Every row gives one point. Two turns around zero, p and q, are shown by what they do to some points. Where does a point land after both, in the order given? Backwards means that the second turn is done in reverse. Each puzzle has new turns, and all numbers are rounded.

Turn p:
16 -1 13 -> 15 -12 7
-20 -24 -22 -> -38 -1 -4
9 31 14 -> 32 14 -3
-28 -30 -6 -> -39 2 15
24 24 2 -> 30 -3 -15
Turn q:
-15 39 11 -> 14 41 -4
14 -16 -19 -> -1 -26 -11
-13 -26 -6 -> -27 -12 1
4 -32 5 -> -17 -24 15
10 35 9 -> 31 22 -1
Where do these land?
p, then q: 25 24 5 -> 22 -27 -6
p, then q backwards: -17 -11 -18 -> -24 -11 -7
q, then p: 1 5 13 -> 13 1 5
q, then p: -20 30 -7 -> 13 17 -30
q, then p: 12 -48 7 -> -26 -8 42

Turn p:
2 0 5 -5 4 6 -> 1 0 0 0 1 10
6 10 -3 -3 6 7 -> -2 2 -12 -2 1 8
4 -4 16 2 -3 3 -> 6 7 9 9 1 8
5 12 -8 -6 -35 3 -> -11 8 -8 15 -31 -9
-7 11 -3 7 -3 3 -> -12 5 -5 3 3 -5
-11 -7 4 -7 9 -2 -> -2 -6 12 -10 5 5
-4 -48 -10 7 10 -5 -> 22 -37 21 3 13 -13
2 13 8 6 5 3 -> -3 13 -5 1 8 6
3 13 -8 0 7 -17 -> 2 9 -10 -17 0 -10
Turn q:
-5 4 5 10 1 0 -> -8 5 4 2 -5 6
14 -27 -11 10 -7 -26 -> -6 -6 -4 31 11 -26
3 3 14 17 2 19 -> -7 -9 19 -1 -13 14
-20 11 -4 -11 20 11 -> -3 3 -12 -20 10 22
0 -5 0 6 -6 0 -> -4 -3 0 5 -5 -4
-12 -11 5 -16 -8 -6 -> -7 2 -8 -14 4 -18
2 11 -14 5 -9 4 -> 10 1 -10 7 -13 6
5 11 -1 -1 5 -8 -> 8 11 2 4 5 4
12 2 6 -19 2 6 -> 16 -4 8 -13 7 -5
Where do these land?
q, then p: -8 -4 17 14 7 2 -> -16 4 16 2 5 7
q, then p: -6 9 -12 12 -12 0 -> -8 -1 -9 14 -7 -13
p, then q: -11 -7 -11 -2 10 6 -> -11 -9 -4 -5 12 -5
q, then p: -5 -12 0 -14 -10 3 -> 7 -7 5 -14 -10 -8
q, then p: 21 -13 -4 -6 1 -9 -> 21 5 2 -5 14 -6
q, then p: 9 11 1 -14 2 19 -> 15 -5 -3 5 -14 17
p, then q backwards: 7 10 14 -2 3 5 -> -5 16 -2 4 8 -5
p, then q: 15 12 -3 16 16 -22 -> 27 12 -5 8 20 7
p, then q backwards: -22 -7 -1 -4 -17 -4 -> 2 -13 20 12 -10 2

Turn p:
5 15 0 8 -4 -10 9 2 8 -> -4 12 -4 15 -7 -6 -3 -6 -6
-6 -8 7 0 -5 8 17 13 -7 -> 1 -1 4 7 7 3 16 -8 17
5 11 -21 13 4 -35 3 -4 -4 -> -24 -9 -15 11 -19 -14 -5 -6 -20
-16 4 -5 -7 -16 20 17 2 9 -> 2 19 -8 -5 0 17 6 -11 22
-11 0 3 -22 5 -4 3 5 0 -> -1 4 -1 -12 -5 -12 8 8 15
10 11 -1 -2 -25 -8 6 4 0 -> -1 8 1 18 -21 9 3 3 2
-6 -12 18 9 18 14 -34 -1 0 -> 6 -12 20 -13 30 -2 -21 14 -3
21 -6 10 3 23 10 -18 -2 11 -> 22 -4 2 -2 21 -8 -9 14 -20
15 5 -25 7 -15 -7 0 11 4 -> -8 -3 -22 20 -11 14 0 7 -8
-3 -31 8 9 17 -6 -22 -25 1 -> 13 -32 10 -21 8 -8 -23 -7 -10
-15 9 5 -17 -2 18 19 -6 -22 -> -6 14 14 -19 -2 8 28 -9 11
Turn q:
27 -14 18 21 6 26 7 2 13 -> 13 -6 31 24 -26 2 10 -1 10
-32 15 -18 25 -7 11 -4 -3 17 -> -24 12 -4 3 15 34 15 -4 18
2 -18 0 -10 -17 8 -8 4 23 -> -11 -25 5 -1 -2 -9 13 12 14
-4 -17 2 5 -1 -7 -10 -7 -13 -> -3 -6 10 2 14 -6 -17 -6 1
-17 8 -15 -25 26 -27 6 13 -5 -> 16 16 -21 -20 27 -6 2 20 -17
-4 5 5 -6 7 -8 -9 -4 -23 -> 4 6 -5 -7 4 -1 -25 -2 -8
12 -1 -12 -1 2 1 -11 -19 7 -> 11 -8 -8 0 2 -3 -1 -12 21
11 -7 3 -9 -3 9 1 11 -1 -> 4 -12 1 7 -10 -5 1 10 -6
-10 24 -6 2 -9 -15 -11 9 9 -> -20 19 -21 -5 2 -2 2 7 9
16 -2 -5 -4 -11 6 19 8 -10 -> 3 -10 -6 13 -11 -5 8 -7 -20
-2 11 -1 14 -10 -19 12 -15 -9 -> -9 16 -3 -3 4 -5 1 -28 -6
0 -4 28 -12 16 17 8 0 -7 -> 15 -4 21 -13 -18 8 -9 10 -13
Where do these land?
p, then q: -8 -10 0 -1 -8 -17 -8 -9 10 -> -12 -12 -2 0 5 -12 -5 2 16
p, then q: 12 -17 -15 1 -17 -1 1 4 9 -> 0 -17 0 24 3 4 8 -4 9
p, then q backwards: 11 41 -13 -5 -9 14 -10 2 2 -> -18 28 8 12 11 -1 7 29 -6
q, then p: -6 3 7 33 48 -11 0 5 -5 -> 2 37 19 17 16 -10 -1 15 -32
q, then p: 13 -15 -3 -11 -13 13 15 1 3 -> 8 -23 3 6 -6 4 9 -16 7
p, then q backwards: 10 14 -3 -12 -17 -6 -1 12 -15 -> 2 7 8 8 -4 14 4 22 15
p, then q: 0 -16 -11 -5 38 7 2 4 3 -> 31 -1 -9 -4 24 -12 3 5 -12
p, then q: -4 29 5 -3 -9 5 18 1 6 -> -10 19 -14 -8 -15 13 7 -13 2
q, then p: -11 11 -6 -7 -2 7 -4 7 9 -> -3 6 -14 -2 8 7 8 2 11
q, then p: 2 -11 11 -9 18 -2 -2 -17 -2 -> 21 -2 7 0 -7 -9 0 17 -7
q, then p backwards: -4 -17 25 4 -11 1 -4 0 3 -> -11 3 16 2 -1 -14 -12 -5 -18
q, then p: -14 -11 1 15 -19 -10 -7 -11 -23 -> -9 -7 16 -28 8 -7 -19 -4 -4

Turn p:
21 3 -8 -18 -7 25 -35 25 -13 6 27 -21 -26 -10 -> -4 32 -9 4 -34 0 -46 10 5 -9 28 -4 -9 -5
-7 -36 20 23 -18 -4 -5 -24 19 25 24 19 7 2 -> 3 -34 14 51 -4 -8 6 -7 1 17 7 3 19 -19
18 8 7 19 -12 11 -29 -5 -5 19 -15 -19 -10 -32 -> 14 -4 -3 -8 -20 -29 -41 -6 4 -5 -12 -17 13 -12
0 20 -25 6 25 19 20 -4 15 7 -2 -21 -19 -24 -> 17 5 -4 -14 -13 -7 4 -11 13 -19 -14 -19 -45 -12
-12 11 23 -9 -17 -23 9 -15 20 -9 28 13 -8 26 -> -7 5 -1 34 -4 1 25 -18 -21 3 0 37 4 14
-14 9 14 18 4 -17 -18 14 17 -6 -1 -10 -2 11 -> -10 22 -8 13 14 -20 6 -7 11 -8 -12 10 15 -6
13 -31 21 -22 13 20 18 -24 -2 28 -21 24 -34 -1 -> 2 -36 35 16 17 -6 -27 -4 -15 14 10 -13 -37 24
9 16 -11 -28 5 12 10 -4 3 -17 1 21 19 21 -> 12 16 -4 -10 11 34 15 -5 -22 15 9 -1 -6 14
11 -1 -17 18 15 -13 14 -15 -30 -14 -2 28 23 17 -> 12 -19 -12 -10 23 23 17 38 -19 9 -14 5 6 -7
-25 5 -7 28 -15 3 22 28 3 28 -7 -16 4 3 -> -14 11 31 -5 -18 -22 29 11 17 -7 -15 -17 7 -15
-12 -3 -19 -23 21 -19 6 -14 -14 10 7 -18 28 12 -> -17 -12 -28 -18 7 -2 31 6 -13 3 26 -11 -7 -5
-33 -17 2 27 -13 10 -20 1 -7 -2 -10 -9 15 -5 -> -22 -10 -2 10 -2 2 -1 0 20 -8 -16 -25 34 -10
23 -10 -21 -20 18 24 18 28 15 -27 -21 -31 -2 24 -> 21 32 -2 -18 16 10 10 12 32 -11 24 -20 -20 38
10 10 19 5 -8 -23 27 -10 -29 -21 -22 7 -15 -13 -> 4 -26 10 -25 4 -3 -6 10 -13 -18 -25 30 2 25
-11 14 -21 -25 -14 -17 -22 23 27 -22 8 10 4 -2 -> -13 34 -18 -9 -8 18 4 -23 19 26 3 24 5 0
7 2 24 2 3 -7 -13 -3 -19 -6 7 22 16 -30 -> 2 -18 3 -11 9 12 -25 -7 -16 -6 1 19 21 -23
Turn q:
-37 -7 11 -22 -24 -9 -15 32 16 13 -11 -6 2 29 -> -31 -20 15 -36 -21 -17 -3 11 9 12 -25 14 -21 9
20 -9 -16 31 -5 -3 -6 -20 -11 -9 -7 12 31 -12 -> 2 6 -17 28 -20 12 -5 -8 -3 -10 2 -12 27 -30
21 15 -29 7 -1 8 12 -10 -8 -26 -1 33 -9 -23 -> 26 48 -20 10 1 13 3 1 -9 6 10 8 14 -15
-8 23 26 13 2 15 -9 12 36 41 -6 -10 -18 30 -> -8 -11 25 -8 -5 -35 -4 14 48 0 17 -12 -25 22
25 9 -6 -6 -6 21 -5 -32 -26 -30 15 6 10 9 -> 26 6 -35 10 -9 16 -16 -11 -8 -10 4 6 30 21
-45 22 3 -14 0 -22 -20 9 0 43 1 -24 -14 6 -> -39 -21 40 -4 -11 -13 7 3 -6 23 20 14 -24 27
10 -9 -4 -8 34 26 -1 -8 -13 -15 -2 7 20 -27 -> -1 11 -19 17 30 31 -4 -29 9 -1 -5 1 12 -6
-8 5 25 0 -5 -19 -8 37 -5 11 -4 -35 -24 11 -> -6 -27 22 -8 0 -1 -8 26 -9 2 -3 -7 -47 14
31 -36 -26 5 -3 17 3 -8 -23 2 16 23 -6 -6 -> 43 -4 -19 12 -7 22 29 -11 4 12 -9 2 20 -16
15 -21 -10 -4 -11 6 5 -32 1 -17 -20 -11 -7 -21 -> 13 20 0 11 -6 7 17 -24 -17 -28 -19 -12 8 3
9 -8 -3 -5 11 -1 31 -18 -22 -9 -22 22 5 4 -> 12 14 4 18 16 8 3 11 -2 -15 -19 21 30 -7
-14 7 -6 -2 22 -27 -11 19 29 8 3 -24 -8 33 -> -19 -21 3 5 9 -48 -7 8 -5 20 -4 -2 -27 8
-4 -5 -14 4 -1 19 4 -4 6 -25 5 6 1 -18 -> -2 22 -26 -6 5 10 12 -10 -3 -4 0 -5 3 -5
-7 9 40 -13 0 -31 -27 15 28 22 6 7 -13 9 -> -2 -23 33 -27 -4 -28 -25 -9 9 1 16 14 -31 -8
0 6 -5 16 0 11 5 8 -24 -20 -11 3 16 -17 -> -10 15 -17 13 0 32 -7 12 -3 -6 -2 -3 4 -10
-9 -15 3 21 4 7 26 -25 -11 -23 24 11 5 -13 -> 4 0 -27 -3 17 12 22 4 -11 -26 18 2 27 -12
2 15 10 -22 -17 -16 13 23 26 34 13 -23 10 8 -> -9 -16 36 -30 3 -20 -14 10 -2 24 -1 -29 1 11
Where do these land?
p, then q: -31 -12 9 -8 3 -19 -16 3 3 17 0 13 19 -13 -> -31 -8 12 -3 12 6 22 -21 -3 -6 14 7 16 -10
p, then q: 13 -21 -14 -2 7 -4 38 -27 1 0 -18 0 14 10 -> 29 -24 4 0 26 -9 19 11 4 2 -30 -11 3 2
p, then q: -41 -9 32 -2 1 12 30 -9 1 11 -25 8 -19 -18 -> -13 -19 2 -2 10 -9 11 -7 0 -60 -13 24 -10 6
p, then q: -6 24 21 -1 -19 -22 1 -3 18 -11 4 -22 19 4 -> -2 13 -4 3 -1 -9 -14 8 -17 -6 -1 9 47 -8
p, then q: 8 -8 -24 9 13 -7 1 22 -20 -22 24 19 -12 -28 -> 7 31 -8 -26 -1 15 8 -20 25 16 -2 5 -27 -12
p, then q: 9 -19 -23 -17 4 -22 -1 -20 2 9 -8 -4 -32 29 -> 9 -19 9 8 -10 -29 28 28 4 26 0 11 -15 -3
p, then q: 32 26 15 -25 10 -10 15 32 -11 -2 -14 -2 -1 7 -> 21 -4 5 -12 16 2 -38 2 -4 19 9 35 1 17
q, then p: 12 28 -34 7 -3 45 -1 -11 2 -1 32 17 -12 1 -> 31 28 -9 5 -29 -7 37 9 -19 20 14 -7 -15 -18
q, then p: 19 6 22 17 -4 12 19 8 7 38 14 18 6 -26 -> 24 8 7 8 -4 -6 -4 -34 6 -27 38 2 -1 -17
p, then q: 25 -10 48 -23 -9 4 0 -11 16 -20 19 8 -19 12 -> 27 -21 -36 17 -15 -7 -13 6 20 -12 27 21 15 -11
q, then p: -9 -13 -13 11 -43 4 -19 15 4 -32 31 -4 -6 18 -> -14 0 -1 -22 -45 12 3 20 13 30 15 1 -11 26
q, then p: 9 2 11 -17 8 -1 14 -5 -19 1 5 -22 25 -10 -> -6 -2 -10 4 21 5 -6 7 -3 -16 13 -32 14 -2
p, then q backwards: -2 -2 -24 18 -8 5 -40 -3 -14 -15 -33 11 6 -8 -> 18 2 -7 -14 -6 22 13 26 1 -13 3 1 44 17
q, then p backwards: -6 -8 16 13 10 -8 -14 -6 -20 -6 -1 12 7 10 -> -1 -13 9 6 2 -12 -2 -8 -8 -12 25 3 -7 -16
p, then q backwards: -17 15 -24 -5 43 21 -18 3 11 8 -43 -18 4 17 -> 8 2 -9 -1 11 28 18 26 51 -21 3 -31 3 -20
q, then p backwards: -13 0 -19 25 -16 -9 -10 15 19 23 14 -35 1 -4 -> -21 -12 -24 -14 -4 10 10 -14 -8 45 -3 -14 3 11

Turn p:
-19 -6 -3 -3 9 -5 -4 -12 -10 -10 -15 10 13 -15 -> -4 -17 -6 -5 13 3 -13 14 -5 3 -25 -1 6 -2
10 -10 5 -20 2 8 16 2 2 -13 -4 -4 8 -1 -> 3 -12 10 -2 -16 -2 0 -2 -9 -16 -10 0 -15 3
7 -15 0 12 -12 8 -18 9 -20 6 2 4 15 16 -> 0 6 8 17 -8 0 -7 11 -11 25 8 -2 -7 -23
17 -5 16 15 1 3 -10 -12 15 3 -13 -4 14 -5 -> 1 -1 -1 -2 5 8 -29 3 -6 -14 20 2 -5 -8
-12 18 1 -13 -12 3 -8 3 12 4 6 -7 -8 -5 -> 0 15 -12 9 6 5 11 -9 5 -11 -5 -15 2 9
-11 12 6 -9 3 6 16 1 -9 18 4 -5 1 11 -> 14 14 9 9 -4 4 6 3 2 4 -8 9 2 21
-13 -1 -20 -6 9 8 15 9 -2 -12 12 11 -16 21 -> 3 -15 11 4 -13 -3 33 1 17 7 -7 3 12 1
17 14 -6 13 -6 -4 -13 -18 -3 3 17 -9 11 -5 -> 9 1 -16 4 0 -15 -18 -7 -6 10 21 -12 6 6
17 17 8 14 -6 -7 6 11 6 -10 -18 5 -11 -10 -> -5 3 -21 -12 -5 9 -5 -19 6 -9 5 20 -4 -11
1 -9 17 -6 -10 -21 -11 7 3 -18 -6 11 -9 4 -> -19 10 1 -13 -10 1 -8 -4 13 -5 -13 -8 -3 -21
3 -14 -16 -12 -8 -7 -10 -5 8 13 8 0 6 7 -> 8 2 17 4 13 -13 3 -5 -4 3 3 -19 -2 -9
17 16 -6 -10 5 0 -14 19 9 -1 2 -10 -17 10 -> 8 9 -10 -10 -7 10 20 -11 13 1 15 -13 -17 -3
-15 -10 2 -2 10 13 10 -7 -9 15 -5 7 -14 -11 -> -9 -4 14 -3 10 15 8 4 -12 5 -8 10 12 16
-18 0 -1 12 2 -4 11 -4 -13 -13 -9 -12 -2 -2 -> -14 -11 -8 7 3 -4 -5 7 11 7 -11 15 -4 12
-2 -8 -1 14 12 0 13 -3 10 16 16 2 8 -17 -> 2 1 4 -7 12 -15 2 13 -16 -10 13 11 16 9
Turn q:
4 -9 7 -9 -4 6 12 7 4 -13 0 6 -7 1 -> 6 -3 -14 4 -10 -5 -2 -2 8 -9 9 1 -10 -3
6 -1 9 1 -7 3 -7 -21 -1 4 10 0 15 -7 -> 7 21 12 -7 0 -10 9 2 -3 0 8 -3 11 2
9 -10 6 22 -9 3 4 11 -1 5 -1 -8 -15 6 -> 1 -2 -1 2 13 -8 -7 -11 -7 10 3 2 -26 2
5 -9 -15 -10 -7 -4 -21 -6 -23 6 -1 1 48 2 -> 18 16 25 -1 19 18 13 36 11 -3 5 -11 15 -2
-1 0 -2 -3 11 5 -2 3 14 10 -7 10 -19 -6 -> 4 -13 -5 3 -11 -4 -14 -9 -6 9 -6 10 7 -8
8 -3 6 -4 5 -4 1 4 14 -18 6 -14 -14 12 -> -2 -18 0 -6 -4 -9 -1 -16 5 -18 3 -4 -11 9
3 -7 7 -6 0 -6 5 -14 3 -8 -22 -4 -9 -7 -> 4 2 3 -13 -24 2 -3 2 -7 -5 -3 4 -13 -3
-15 -2 4 -6 -1 -16 -5 11 -2 7 6 10 5 2 -> -4 -5 -13 -6 7 1 -7 14 1 6 0 -15 11 0
-5 19 10 -10 0 6 2 9 4 8 5 -6 -8 9 -> -16 -7 -2 2 -2 -3 1 -16 13 7 -1 -10 5 -9
1 12 -11 -1 -4 -3 -7 8 0 3 4 -11 -15 -39 -> -14 10 4 14 0 -18 -15 4 -9 -11 -29 8 3 -11
-7 22 -36 -7 -14 6 9 -21 13 7 3 -4 -11 9 -> 9 3 -5 7 -2 13 26 -27 -6 -1 -34 -2 12 -4
-16 2 0 6 -13 8 -12 9 5 -10 2 -12 7 7 -> -8 -13 3 5 8 -11 22 8 -1 1 0 -9 -6 -2
0 -6 1 -3 7 4 9 -12 0 4 7 -13 26 -3 -> 2 13 9 -13 4 -2 13 8 17 -1 2 12 7 9
9 1 8 14 16 -9 8 12 -3 -6 -13 25 -3 4 -> -1 -6 -8 11 -10 15 -22 3 -6 10 16 3 -5 17
1 -10 7 14 20 3 4 0 -26 1 1 19 0 10 -> -3 3 -7 -2 11 21 -11 3 -9 6 29 13 0 2
Where do these land?
p, then q backwards: 15 6 -3 -2 -5 -14 -8 3 8 -16 -2 6 -6 -4 -> -5 -2 12 -18 -4 0 7 -2 0 3 6 -5 -17 7
q, then p: -1 -1 -15 -13 10 6 2 0 -24 -15 -1 -14 4 -3 -> -10 -16 -13 1 -13 11 11 8 -2 -18 -8 5 9 -4
q, then p backwards: 16 -8 9 -12 -2 -9 13 -4 18 28 -11 4 -12 27 -> 28 21 -10 -16 8 -16 -9 -17 -14 -4 -13 6 -6 16
p, then q: 7 -17 0 6 -10 17 14 -34 -17 -8 7 5 -7 -13 -> 6 5 2 -26 19 6 15 22 -13 10 21 -11 -1 -8
q, then p: -15 -14 -11 -12 -9 0 -1 9 -7 -5 25 11 -20 -6 -> 3 -31 -17 -14 11 -16 7 4 -5 10 -3 -2 -7 -4
p, then q: 17 -3 6 -11 -6 -3 12 10 6 1 3 3 15 -16 -> -5 12 -1 4 -8 13 -6 4 -11 -22 2 -11 -6 -6
p, then q backwards: 0 4 9 -17 3 2 15 9 6 -7 6 15 2 -29 -> -15 -2 -14 -5 1 -15 0 -24 6 -15 7 -6 -14 -10
p, then q: 3 17 -20 4 6 -15 -10 1 3 17 2 -19 -17 1 -> 3 -5 -1 -13 3 6 -5 -30 12 -2 -10 9 20 12
q, then p backwards: -2 -3 22 -4 9 -5 2 4 -16 -6 -10 4 11 -6 -> 5 -9 21 15 12 0 -11 3 1 -4 5 -8 -3 7
p, then q: -4 -11 5 22 -11 1 -9 -12 4 -7 17 3 5 14 -> -10 2 3 -1 17 -21 3 16 -4 8 -4 -9 7 15
p, then q: 2 8 1 0 8 0 -20 2 10 1 13 11 -8 12 -> -3 8 7 5 4 -15 9 -4 22 -4 -11 3 3 4
p, then q: -12 10 -11 25 3 0 -2 -4 -13 -3 -3 0 8 14 -> 16 -6 1 8 14 -6 -12 4 -2 21 -6 5 9 12
p, then q backwards: -24 5 1 -4 -6 6 7 -3 -2 4 -3 -14 5 5 -> 8 8 -17 10 -4 -2 7 14 3 -6 3 -1 13 -7
q, then p: -9 -3 2 12 16 4 1 -3 20 10 -15 -4 3 -1 -> 4 14 25 0 4 4 -3 -4 -7 4 -10 3 5 -13
q, then p: 5 6 15 14 3 9 -4 13 4 -1 -15 -6 5 7 -> -15 20 15 1 3 1 3 5 4 0 8 2 10 4
q, then p: 2 5 -8 -6 -8 0 -12 9 -1 7 -14 -4 12 -2 -> -7 10 -2 -1 3 10 -2 5 -6 -11 8 13 -12 -2
